Each row is a point. Before rounding, the points of a table are all equally far from one centre. They may lie mostly on one side of it. Write the centre, to within rounding.

Points (7 x 3):
[[-73  42   5]
 [-66  59   4]
 [-21 -53  36]
 [-15  -8  91]
 [-38  35 -49]
 [-12   1 -58]
 [-48  40 -40]]
Centre: [ 3 21 18]

Points, 12 rows:
[[ 74   3 -49  40 -13   6  78 -57]
 [ 63  35 -39  23 -43  -5  45 -72]
 [ 88 -10 -35 -44 -39   6  33 -53]
 [ 62   4  10 -28 -55  -9  33 -74]
 [ 17  21 -26   7 -28  30  64 -80]
 [ 39  11  -4  15 -66 -24  61 -61]
 [ 36  -8 -67  -6  -8  44  43 -60]
 [ 59 -47 -33   9 -42 -35  43 -64]
 [ 18   1 -28  38 -36 -11  71 -73]
 [ 54  32 -15  -2 -32   9  -2 -75]
 [ 44 -24 -54   3 -48  18  70 -63]
 [ 27 -33 -20 -36 -11  13  57 -88]]
Centre: [ 45  -3 -14  -2  -6  -3  43 -34]

Points (16 x 12):
[[ -20   26    5  -84   32   58    6   36  -32   36   32   -9]
 [  19  -12    9 -102   20   56   37   54  -13   30  -22  -58]
 [ -20  -34  -14  -56   36   47  -14   71  -72   68   -3  -24]
 [  -5  -64    5  -38   76  -23   -8   55  -73   21    4  -53]
 [  12  -15   82  -60   25    7  -10   31  -95   42  -12  -58]
 [ -14  -35   56  -95   28   -6  -15   18  -63   30   32  -25]
 [ -25  -35    0  -84    4  -12   -9   23 -102   17   33  -21]
 [ -15  -32  -50  -57   49   16   -6   52  -57   35  -19    1]
 [  15  -28   14  -83   40   20   39   15  -76   10   51  -39]
 [  44   -2   36  -45   33   43  -12   27  -55   40   58  -65]
 [  15   -3   20  -61   49  -13   -8   39  -63   -6  -35  -99]
 [  21  -46    2  -78   59   22   -6   66  -73    2   51  -30]
 [ -20   -1  -23  -66   48   27   11   14  -59   12  -37  -60]
 [ -30  -38   26  -84   16   30  -19   41  -92   45   23  -41]
 [  14  -12   -7 -102   33   -7    0   27  -49   20   43  -34]
 [  31  -56   -6  -89   18   17   33   54  -67   54  -10  -42]]
Centre: [  0 -19  26 -15 -12  11  12  60 -34  -6   0 -24]

Points (25 x 20):
[[ 41  12 -27 -45   4 -54 -23   4  34  -4  58  53  38 -42 -50  17 -20  89
   43 -24]
 [ 58  42 -26  -9 -32 -63   3  22  14  27  54  44  15 -30 -53 -15 -29  80
   37 -30]
 [ 49  39 -13 -56 -16 -58 -23 -28   3  25  13  71  57 -20 -43 -56   5  54
  -22 -58]
 [ 32 -36 -48  -1  18 -68 -31  15 -14 -21  59  28  32 -22 -50   5   0  79
    2 -43]
 [ 54  -7 -16   3  20 -48 -13 -34  -1  -3  77  59  20 -35 -14 -41 -30  60
    4   0]
 [ 63   6 -17 -51  43 -83  23  17   0   1  30  59  72 -40 -39 -22  20  94
   28 -54]
 [ 49  -6 -21 -43  14 -50   1  25  13  -8  73  54  37 -70 -48 -16 -13  58
    4 -77]
 [ 29   5 -10 -14  12 -68 -37  43  60   1  45  81  67 -53 -15  17  -7  52
   39 -40]
 [ 46  10  19 -37  12 -23  16  12 -10  24  54  75   2 -60 -36  18 -19  44
   35 -13]
 [ 32  13 -16 -23   2 -43  16 -32   4 -28  30  96  47 -23 -36  20 -15  60
  -18  -8]
 [ 26 -62 -19 -30 -43 -20 -15  41  44   2  29  31  13  -6 -29 -39 -29  68
  -10 -42]
 [ 67 -26 -16 -38  -5 -72 -16  36  24   3  25  78  27   2 -44   4  -4  75
   17 -38]
 [ 43 -31   6 -33 -32 -48  12   4  14  -4  48  31  24 -41 -26  -4  45  64
   60 -15]
 [ 31 -35  -7 -50  -6 -36 -11  21   6   3  47  66  48 -61 -58 -25  -4 121
    8 -49]
 [ 45 -33 -32  -8  12 -77 -52  12 -12 -21  21  58  28 -48 -40   0  16  55
    9 -62]
 [ 56 -29 -40 -31  -5 -29 -49  29  32 -11  39  53  -2 -12 -25  -9 -22  70
   42 -25]
 [ 66 -12  -8  -6  -7   2 -15  -7  -6 -10  32  82  20 -44 -76 -10 -17  46
    6 -19]
 [ 49  11 -31   5 -30 -40 -51   7  -5  -4  20  50 -19 -33 -38   9 -17  72
   44 -56]
 [ 54  16 -33  -6  12 -71 -17 -17  15   2  57  73  33 -45 -40   4   1  80
    2 -56]
 [ 40 -24 -23 -31 -23 -60 -43   8  12  31  42  33  25 -21 -49   1   1  97
   41 -54]
 [ 31 -12 -15 -55 -29 -39 -51 -20  -3  33  14  57  34 -23 -49   4  -2  75
   43 -48]
 [ 51  56  16 -22  24 -53  20   4   9   5  43  83   6 -61 -59  -8 -19  46
   18 -33]
 [ 49  -2   8   0 -40 -69 -12   9  50  23  73  56  39 -21 -23 -21 -26  82
   10 -38]
 [ 42   0 -13 -37   8 -39 -17  -8 -25  -1  20  57  -7 -24 -80  12 -10  91
    9 -26]
 [ 76  -1 -25   9 -17 -81  -1   3   1  27  41  45  14 -42 -22 -27  -1  68
   36 -15]]
Centre: [  9  18  12  -4  15 -18  -5  24   2  -6   6  31  46 -16  -9 -33  -5  64
  16 -41]

Points (30 x 24):
[[  30   31  -48   52  -78  -51   13    1  -28   75  -28  -52   10  -53
    19  -41  -29   50  -31    4   -1   11   31   21]
 [  -6   96  -72   70  -63 -118   21    6   16   40  -25   11   63  -36
     2  -27   -2   64    4  -42  -35    9   12   14]
 [ -41    1 -105   17  -58  -27   -6   18  -33    4  -60  -29  -43  -11
    20  -57   34   49   -4   19    5  -35  -15    0]
 [ -24  -16  -78   15  -53  -44  -18   17   21   95  -45  -48   21  -27
    15    2   33   51   -1  -19  -35   43  -15  -12]
 [ -20   34  -92  -36  -19  -65   51   13  -47   64  -51    0    7  -82
    19   -7   28   78  -32    8  -13    3   16   12]
 [ -17   63  -44    1  -55  -24   29   51  -17   21   -9  -24  -24   12
    39  -51   23   88  -13   67   15   16  -11   16]
 [  66   53  -73   38   -9  -88   27   46  -22   34  -12   -3    9    3
    39  -14   -5   92  -56   43  -23    2   13   16]
 [   5    4  -46   33  -42  -49   68   50   -8   65  -18  -58   -1  -23
    50   -3   23   98   14  -19   -6   22  -20   56]
 [ -54   56   16   25  -24  -68   51   25  -31  -26    1   33   -7    8
    -5  -53   -2   81  -61   21    4   21   27  -29]
 [ -11   24  -43   46  -71  -73   37   69   10   20  -43    3   13  -21
    49  -52   36  121  -23   29  -33    5  -17   -1]
 [ -15   71  -67   34  -53 -106   12   17   -3   17  -53  -68   22  -53
     8    3   39   -1  -14   10   -2   33   27  -36]
 [  39   95  -53   15  -53  -28  -11   43   38   53    3    0  -32  -32
     7  -37   30   31   16  -42   13  -18   -7   41]
 [ -10   66  -48   19 -107  -73   12  -18   12   24   14  -51   81   -6
    22  -18   15   83  -50   -1   22  -18  -12  -15]
 [   2   49  -73  -27  -40  -35   55    6   24   19  -58  -42   84  -35
    25   21  -15   81  -62  -16  -25   39  -21    3]
 [  16   52  -53   73  -90  -57   48   34   33   60   11  -20   71   27
     8  -34   19   21  -78   36   21   -6   -4   49]
 [  -8   64  -58    7  -48  -33   26    2   54   67  -44   16   22  -79
    21  -73   25   70  -32  -70  -24   -6    3  -23]
 [ -22   87  -57   -3  -46  -99   66   -7   12    7  -33  -50   22   -6
    -9  -40   23   70   -5  -21   39   33  -31  -49]
 [   0   -7  -78   45  -67 -106   32   47  -27   11  -47  -34   -4  -48
    38  -10   23   57  -31   34   18    3  -20  -35]
 [ -15   36  -35   97  -41  -79   39  -10  -17   73  -32  -20   26  -62
   -41   -2   34   66   11  -46  -43  -13   -4   13]
 [ -34   53  -58    7  -73  -93   72   19   22   54  -22  -14  -27   -8
    36   -9  -26   32  -60   10  -25   -1  -69    9]
 [  45   61  -25   13  -23  -87   13   14  -27   41  -62  -17   35  -23
    70   -4   50   85   -7   25   22    3   63   13]
 [  12    2  -21   96  -66  -39  -20   16  -28   65  -26  -33   -8   16
    -2  -12   17   76  -10  -40    7   16   19   25]
 [  -5   37  -89   45    4  -22   21   13  -46   55  -51    8  -32   -3
    10  -71  -35   26    4    1   19   35    9   -5]
 [ -21  -15  -61   36  -60  -87   49   46  -20   17  -50  -33   70  -65
    21    6  -25   47    6  -23  -35   13   25  -31]
 [ -31   18  -59   65  -36  -59   22   56   50   48  -43  -45   33    2
     1    3  -26  101  -60   26   56  -10  -15    5]
 [  40   34  -74   53  -75  -50   18   90   41   67  -31  -23  -11  -26
    10  -18   14   47  -12   -8  -37  -27  -16   30]
 [ -49   64  -57   30  -58  -29   11   70   25   78   15  -12   -9  -32
     4  -24   49   69   -4  -30  -30   31    3   11]
 [ -24   75  -47   59   -2  -76  -10   12   28   51  -12  -14   57  -46
   -15  -45   13   70  -29   41  -15   47  -16  -14]
 [ -25   72  -57   52  -71  -69   -3   28    7   41  -21  -59   32  -22
    50  -48  -27   39   -7   35  -28  -33   16   14]
 [-100   53  -81   15   -6  -36  -17   25  -17   43  -27  -29   55    6
    20  -17    1   60   17    4   -5   28    2    3]]
Centre: [ -9  19 -45  26 -22 -42  47  -4  27  15 -21  13  22   1  10  -4  24  30
 -16  -5   3 -14  16   6]

Points (31 x 24):
[[ -3 -48 -12 -22   2 -46 -52  37  35  28 -11  33 -19  15  -9  -7  10  36
   97   0  -5  43 -30 -39]
 [-47 -38   0 -46 -53 -35 -15  45  27  44   9  22 -12 -36 -27   0  -6  57
   90 -33 -27  -5   5 -50]
 [-37 -25   0 -35 -13 -36 -12  -7  13  14 -41  11 -31 -13   2 -21  -3  43
   69 -24  28  57  21 -20]
 [-51 -23  -8  -7  17 -42 -55   4  27  43 -32  11 -32 -32   3 -27 -37  26
   94 -23 -12 -18  -8 -59]
 [-41   2   8 -30  27 -52 -43  -4  37  35 -42 -13 -12  17 -10 -28  26  34
  114 -37   5  24   0 -19]
 [ -1 -24 -18 -40  30  17 -26   4  24  39 -10  13 -63 -15   6 -29 -12  29
   81 -28   0  44  18 -41]
 [-30 -32  -8 -28  25 -11 -65  14  27  59  33  25 -49  27 -15   3 -14  45
   62   9 -19  -8  30 -45]
 [-39 -17   9 -15  27 -56 -29  43  32  50   3  12 -57 -12 -33 -30 -13  26
   86 -23 -20  -9  -3 -14]
 [-25   2  11   8  -2 -18 -44  22  57  53 -32  24 -53   7 -40  24  11  21
   84  -3 -20  11  -1 -46]
 [-66 -47 -15 -21 -24   7 -65  30  36   3  -8  22 -42 -31  -3 -31  -3  47
   58 -31  22  26  31 -66]
 [-75 -11  -7 -51 -17 -29 -43  13  60  20  21  31 -39 -41  10 -33   5  38
   72 -13   0  41 -15 -25]
 [-59 -25  22 -30 -28 -37 -23   6  36  48   9  23 -45 -13   9 -27 -14  53
  102  15 -16 -12  18 -22]
 [-31 -49   1  -3  -5 -44 -19 -13  47  38  -5  25  -9  11 -27 -11   0  49
   55 -35  42 -14   8 -57]
 [-53 -16  -5  -8 -25   2 -30  41  44  36 -12  49 -46  -6 -14 -22  -9  43
   80 -21   6  -8  37 -59]
 [-65 -35   8 -43 -10  -7 -46  20  -2  59 -12   1 -16 -16   5 -25   1  32
   96  -7  29  16 -24 -18]
 [-77 -17  -1 -40 -15 -32 -59 -13   9  47  -3  45 -12 -13 -18 -45 -14  55
   61 -23   0   6  14 -47]
 [-58 -21   4 -59 -12 -47  -7  39  44  41  27   0 -28  -2  -9   2  17  63
   43   5   7  16 -11 -53]
 [-50 -48  19   6 -14 -42 -45  43  12  40 -11  22 -47 -29  -4 -24  11  10
  102 -59  -3 -15 -12 -64]
 [-24 -38 -20 -51 -21 -32 -18  35 -19  38   4   7 -25 -26  28 -29   3  32
   95 -71 -15  10  -9 -37]
 [-24 -36 -22 -53 -51 -33 -74  40  10  38  26  35 -31  -4   8 -20   2  19
   85 -13 -14  16  20 -26]
 [-50 -41 -12 -26 -26   4 -17  35  27  57 -19  -4 -42   8  11  -5  20  38
  109 -25   2  14   5 -28]
 [-52 -32 -24 -22 -21 -45 -57  19  -1   3  23  17 -52 -15 -16 -22 -15  41
   72 -71 -24  -9  15 -27]
 [-53 -28  18 -20   0 -57 -77  23  24  36   8  47 -20 -28 -18  -4   3  13
   80  18  -2 -25 -24 -25]
 [-69 -22  -7 -17  19 -53  -9   8  40  42 -12 -14 -20  -3   2  13 -15   8
   80  11 -26  15  10 -23]
 [-51 -17 -22 -36 -13 -42 -42  14  35  27 -18  17 -17 -43 -23   7   9  34
  100   6  10  -6  -3 -45]
 [-50 -24  25 -40 -17   2 -78  28  33  39 -20  -1 -54   4 -31 -18  33  59
   71  -8  17  29  -8 -67]
 [-33  -2  -7 -18 -17   1 -23  -9  29  37  35   5 -25 -15  -4  -5 -15  12
  108 -35  19  -3  20 -81]
 [-35 -14  -5 -48  -8 -40 -36  19  23  23  31  18 -32 -24   1  14 -13  22
  121 -10  17  -3  10 -41]
 [ -6 -42  10 -15  -6 -38 -47   2   3  20 -15  40 -47  -9 -24 -22 -27  44
   64   1   9 -22 -17 -21]
 [-38 -25 -10 -50   1 -16 -29   5  32  53   7  24 -31 -12 -35  -4   7  42
   79  31  -7   9   0 -13]
 [-55 -13 -10 -73   0 -20 -50  30   5  15   9 -15 -46  20  -6 -41  25  54
   64 -26   0   1  38 -60]]
Centre: [-17 -17  37 -16   1  -8 -50  17  31  16   6   0   3 -18  14  -9  20  31
  48 -33 -27   6  12 -32]

Points, 30 rows:
[[ -48  -16  -67   40    0  -38  -27   18  -61  -65   30   11   48  -45
   -41  -45   27  -33   32  -52  -70  -12   58   42]
 [ -71  -19  -11   41   35  -43  -38    6    8  -59   11   11   47  -40
   -86  -52   26  -57   41   -9  -34   35    0   43]
 [ -81  -11  -17   38   26  -55   -1   -6  -26  -44   21   17   66  -46
    -8  -70   52   -3   32  -53  -51    6    9   92]
 [ -28  -53  -18   40   31  -42   19  -15  -37  -58   16   -5   59  -21
   -67  -89   14  -60   63  -22  -47  -26   -3   41]
 [ -56   22  -24   94   21    9   -1  -15  -44  -74   78   46   30  -33
   -67  -34   31  -44   65  -27  -40  -23  -24   18]
 [   6  -25  -30   51   16    2   14    3  -87  -55   34    9   55  -68
   -48  -56   31  -49   53  -32    9   17  -24   81]
 [ -25  -20  -58   46   -6    4  -56   32    1  -65   14    9   58  -49
   -71  -69   18  -46   20  -53  -78   -8  -16   48]
 [ -33   11  -26   80   50  -16  -39   -5  -24  -75   46    1   69  -39
   -18  -49   38   -4   50  -64  -85   20  -42   48]
 [ -13    0  -41   48  -16    2  -18   22  -47  -59   13    3   92  -62
    -4  -62   33  -61   59  -49  -76   32  -10   35]
 [   9   21  -27   48   16  -17  -54  -16  -42  -70   15   27   64  -31
   -52  -47   50  -10    9  -23  -71   29  -39   -6]
 [ -19  -18   -7   30   10  -26  -40   -7  -53  -93   60    5   62  -85
   -36  -46   24    6   58  -51  -61    4   39   62]
 [ -39    2  -29   72   32  -22  -10   12  -39  -23   47   42   86  -42
   -31 -103   20  -12   40  -53  -40  -22    0   24]
 [  17   -7  -74  -10  -14  -41  -40   22  -46  -51   41    5   51  -11
     5  -35   56  -45   64  -10  -37   25    1   57]
 [ -53   10  -49   59   16  -22    5   17   -6  -40   83   34   54  -65
   -25  -78   19   -6  115  -13  -48   -6   -8   28]
 [ -34  -20  -38   42   45  -57  -40   -1    0  -66   29  -31   72  -57
   -52  -43   37  -57   52  -15  -70  -13    8   33]
 [ -71    3  -84   80  -16  -28  -11   17  -42  -39   33   26   38  -35
   -23  -48   32    7   51  -41  -70   14   27   77]
 [  -9   19  -41   52  -22  -29  -41  -19  -13  -96   32   24   66  -35
   -69  -53   56   11   38  -15  -60    6  -20   69]
 [ -32   -4  -45   35   16  -68   33  -35  -32  -89   73   32   43  -72
   -29  -60   37  -52   37  -50  -53   10  -28   33]
 [ -37  -23  -11   17   13  -54  -47    3  -18  -20   61    1   86  -63
   -42  -54   55    8   47  -47  -33   -8  -40   72]
 [ -44  -18  -49   29   -4  -32  -11  -17  -49  -47   58   58    0    1
   -37  -57   75  -37   40  -17  -77  -29   10   64]
 [ -60  -45  -13   21    2  -23  -67   29  -15  -72   45   12   41  -44
   -46  -37   40  -87   27  -43  -53  -25  -11   36]
 [  -3  -37    0   26    9  -48   -1  -44  -33  -40   40   12   66 -117
   -63  -50   34  -33   10  -21  -22    9  -19   61]
 [ -40    0  -38   51   29  -22   -8  -51  -21  -78   68   49   55  -29
   -70   -8   36  -35    6  -25  -75   -3  -14   41]
 [ -57   -7  -59   34  -21  -45    6  -26  -61  -56   23   45   85  -56
   -26  -32    3  -30   38  -25  -46    2   29   42]
 [ -81   -8    4   41   29  -63   12   24  -43  -26   78   10   32  -72
   -71  -51   26  -31   -9  -48  -58  -14  -28   27]
 [ -33  -37  -20   33   11  -17   53    4  -38  -50   70   58   50  -43
   -14  -49   82   28   31  -39  -79    9   -1   55]
 [ -24   -9  -26   15   22  -55  -41   43    2  -73   42  -27   56  -25
   -50  -84    8  -32    9  -72  -34   21   -3    7]
 [ -43  -23  -23   59   16  -19  -14  -14  -63  -56   -2   51   63  -54
   -48  -35   24    1   61  -51  -50   24   -9   87]
 [ -57    8  -21   55   -4  -34  -29  -27  -12  -54  -23   -8   54  -58
   -57  -34   26  -89   30  -11  -47   -2    6   53]
 [ -30  -62  -18   43   -8   -8  -23   -6  -45  -48  -19   -2   50  -63
   -70  -30   23  -45   76  -51   -4    9  -19   52]]
Centre: [-10 -10  -6  46  -7 -19   4  12  -8 -37  39   4   8 -38 -10 -26  10 -14
  28 -16 -37   0 -12  34]

Points, 29 rows:
[[ -30  -16   44  -92  -46   10  -70  -74  -43   29    2  -28  -27  -83
   -41   23   33    8   32   13  -35   49   60   49]
 [ -50  -23  -14  -46  -51   36  -39  -61   -9   23   46  -48  -30  -53
    -9   30   76   27  -27   17  -25   59   50   61]
 [ -89  -38   38  -97  -47   26  -41  -10  -20   41   33  -22   -8  -91
   -38  -15   51   24    4   14  -10   40    0   60]
 [ -55    8   15  -78  -25   -3  -30  -52  -19   48  -11  -53    8  -89
   -62    9   50   26   63   56  -18   74   59   44]
 [ -16   10   16  -86  -70   63  -61  -30  -63   77   18  -14   14  -54
   -54   17   20  -11  -14   31  -55   44   13   42]
 [ -60  -18   16 -100  -34  -22  -63   -2   -3   24   63  -32    7  -45
   -31  -19   42   22  -37    1  -55   70   37   56]
 [ -86  -14   18  -69   -7   49  -56  -36  -14   -5   15  -19  -10  -31
   -48   27   77   -2   16   16  -33   65   21   95]
 [ -60  -47    4  -30  -36   16  -40  -39  -51   46   10  -72   13  -45
   -13   15   66   12   11   67  -46   26   36   50]
 [ -84  -60   39  -55   -6    5   -8  -56   40   35  -32   -9  -14  -44
   -31   -3   42   -9   49   23  -39   49   12   52]
 [ -46  -63   27  -40  -12    7  -54  -58    5   30   -6   10   -7  -71
     8   16   43   28   47   10  -69   65   17   80]
 [ -26    8   17  -71   13   32  -76   -6  -64   29  -19  -14   -1  -83
    13   54   41   -8   36   36  -44   11   26   51]
 [ -71   -7   20  -69  -34   -5  -35   -8  -43   -1  -17  -44  -30  -79
    27   32   88   19   -3   10  -10   15   50   27]
 [ -83   -6   28  -63  -48    5  -64  -42   -4   31   53  -33   -3  -74
   -32   29   34   -9   32   -3  -46   51   18   67]
 [ -28  -64   11  -75   -1    5  -30  -79  -34    7  -34   -8  -17  -54
    21   32   42   15   52   -8   -7   20   53   36]
 [  -2  -44   25  -68  -38   -1  -69  -59  -47   48   29  -34   18  -55
   -37   88   55   34   38   23    4   52   37   41]
 [ -46  -28   46  -72  -61   28  -19  -19  -47   49   24  -67  -36  -57
   -38   12   50  -18   65   14  -10   57   41   44]
 [ -51  -56   -4 -113  -48  -19  -29  -69  -17   31   17   -6  -21  -77
   -63    2   29    2   39    8  -10   29    9   73]
 [ -71   24  -11  -58  -26   -1  -61   17  -78   19   26  -17   25  -91
   -36   11   53   21   12   13  -34   81   51   73]
 [-110   -3   36  -76  -44   30  -29  -42    2   25   33    2  -15  -77
   -61   -7   20   -6   25   41   10   45   26   60]
 [ -44  -64   56  -33   23   17  -14  -47  -60    7   14  -48  -11  -72
     2   16   74   -1   23   30  -43   37   37   23]
 [ -55   25   21  -74   33    8  -43  -14    9   35   17  -14    0  -97
   -67  -15   55  -11  -20   48  -36   47   33   89]
 [ -48   28   -8  -68  -62   19  -19  -66  -42   36   49  -25   -5  -80
   -20    3   74   -6    7   27  -59   70   20   28]
 [ -15   30   -2  -61  -71   10  -72  -50    3   27    4  -69   20  -75
     2   -7   48   41   16   18  -51   87    0   55]
 [ -64  -13   18  -69  -16   30  -46  -38  -11   -9   34  -40   22  -37
   -16   32   67  -33   64   36  -27   76   27   35]
 [ -58  -30   48  -72  -75   11  -80   25   -9   24   56  -27   15  -69
   -27  -17   38   25  -13   17  -17   49  -11   84]
 [ -71  -20    1  -91  -47   40   -8  -29  -34   33  -33  -60    3  -64
   -10    3   62   12   40   11  -63   42   21   59]
 [  -8    4   -7  -56  -27   -9  -64  -35  -11   38   47  -26   13 -118
   -57  -16   62  -24   25   64  -18   18   21   53]
 [ -52  -19  -14  -65  -40   23  -74  -15  -15   74   17  -26    2  -71
    -8    3   48  -18  -12   -5  -34   34    4   29]
 [ -18   -5    2 -102  -33   48  -37  -67  -37    5  -18  -54  -10  -54
   -17   27   93   23   15   31  -19   73  -18   25]]
Centre: [ 10   8  21 -28 -26  -1   8   1 -15  -8   2   1   5 -29 -48  11  14  39
   9  15 -16  30   9  37]

Points, 31 rows:
[[  36   22    8   -7   50  -40   75  -42   -4   -4   -5  -34  -16  -58
   -11   79  -32   64  -69  -25   63   56   25   62]
 [  39   17  -43  -10   19  -40   78  -70   17   14   -7    4   -9  -19
    74   65  -55   27  -47   17   74   22   27   73]
 [  28   18   -4  -57   54  -69   46  -92  -11   -1   36   -9   -3  -48
    35   83    6   14  -43   -3   74    3  -11   23]
 [  37    2  -23  -44   42  -32   37  -79   39   51   40  -17  -16  -38
    27   63  -23   39  -21   -3   97   43   15   66]
 [   3   27  -16  -11    4  -65   74  -88   13   67   24    5  -20  -50
    -1   50  -49    8  -42  -14   42   36   69   17]
 [  83    6  -15   -6   10  -17   38  -74   48  -16    1   18   29  -16
     4   57   19   26  -63    8   12   68   67   20]
 [  -5  -35   -7    4   24  -12   38  -58  -14   26   -2   27   22  -75
   -10   52  -20   29  -14   -7   52  -14   72   57]
 [  45  -24  -13  -14   37  -51   61  -98    1   30    8    3   42  -51
    12   74  -43   -3  -30   50    9   30   37   23]
 [  30  -10   -8  -75    1  -27   69  -73   33   -6  -13    0  -67  -54
   -20   19  -24   20   -7   -9  111   78   23    3]
 [  38   31  -28  -29   59    9   51  -84   11   16   13   24  -28  -28
    41   61   24   73  -23   -3   58   -1   12   28]
 [  30  -24  -40  -36   57  -13   53  -80   61   13   32   44  -27  -26
    -9   60  -10   35  -71   17   42   30   -8   32]
 [  45   -4  -35   -1  -12   -5   55  -85   25   21   22  -26  -18  -77
    37   46   -7   77  -60   10   90   16   10   46]
 [  46    4   -8  -33   41  -47   80 -121   57   56   26  -18   -9  -49
    27   33  -35   29  -24   14   57   25   28   12]
 [  48   12  -47  -42   28   -4   74  -34   47  -21   -9   11  -15  -61
     6   68  -46   37  -35    9   31   48   62   39]
 [  60    1  -24  -32   11  -25   87  -60   64   -1    7    0   -5  -34
    43   69  -25   18  -38  -14   52   83   35    9]
 [  60  -12    9  -34   30  -23   50  -73   52   -3   -5   26    9   -9
    42   62   -9   52  -31   -6   48   61   61   27]
 [  36  -45  -20  -62    5  -70   47  -76   33  -14  -28   -4  -14  -60
    17   46    3   49  -41   62   66   35    8   30]
 [  69   27   -1  -31   60  -54   40  -72   17   -2   18  -26  -19   -8
    34   86  -73   22  -50   -7   40   57   26   58]
 [  58  -45  -41  -14   35  -35   45  -82   35   36  -10   10   18  -53
    -5   85  -30   36  -40  -25   57   44   23    2]
 [  24  -27  -61  -29   21  -38   71  -95    5   -4   30  -39  -15  -61
    17   46    6   58  -28   -9   64   13   40   31]
 [  46   35   -9  -84   34  -31   35  -55   -8   32  -46  -26  -25  -65
     3   56  -52   -8  -63   30   86   20   35    5]
 [  91   21  -39  -39   36  -23   86  -94   19    1   13    7  -24  -26
    27   58   -8   26  -65    7   70   17    7   31]
 [  42  -10   -8  -19   50  -13   76  -61  -12   11   20   16    0  -49
    40   44   -8   30  -68  -30   47   23   58   33]
 [  85   20   -6  -24   18  -30   45  -10   -8   11   20  -27   19  -52
     9   96    5   13  -45    2   86   32   22   55]
 [  30    9  -28  -55   29  -46   30 -106   26   31   11   10   18  -51
    11   78   -9   42  -58   19   50   10   36   28]
 [  59   -1   21  -18    0  -66   99  -69    6   -6  -16   43   58    0
    29   44  -59   25  -47   24   75   23   13    7]
 [  66    2  -15  -37  -10  -76   92  -85   46    8   -4    1    2  -79
     2   44  -64   27  -32   15   71   51   13   -6]
 [  35   27  -38  -41   52  -22   72  -36  -16    0    6    1   -4  -41
    27   84    0   -4  -67   25   42   44   54   11]
 [  50   28  -22  -64   44  -41   42  -61    3   21   14   21  -14  -15
    16   88    0   57  -47   40   61   23   10   43]
 [  57   23   15  -40   41  -13   49  -67  -51   41   22   15  -23  -61
    22   78  -24   -2  -45    8   61   26   -4   40]
 [  51  -28  -55  -35   61    0   71  -88   -2  -43  -19    9   -4    2
     2   79  -55   37  -36    4   56   12   13   36]]
Centre: [ 17  20  -5  15   8 -23  16 -43  13 -12  -6 -23  -7  -9 -11   3 -31   6
 -16  13  48  21 -12   3]
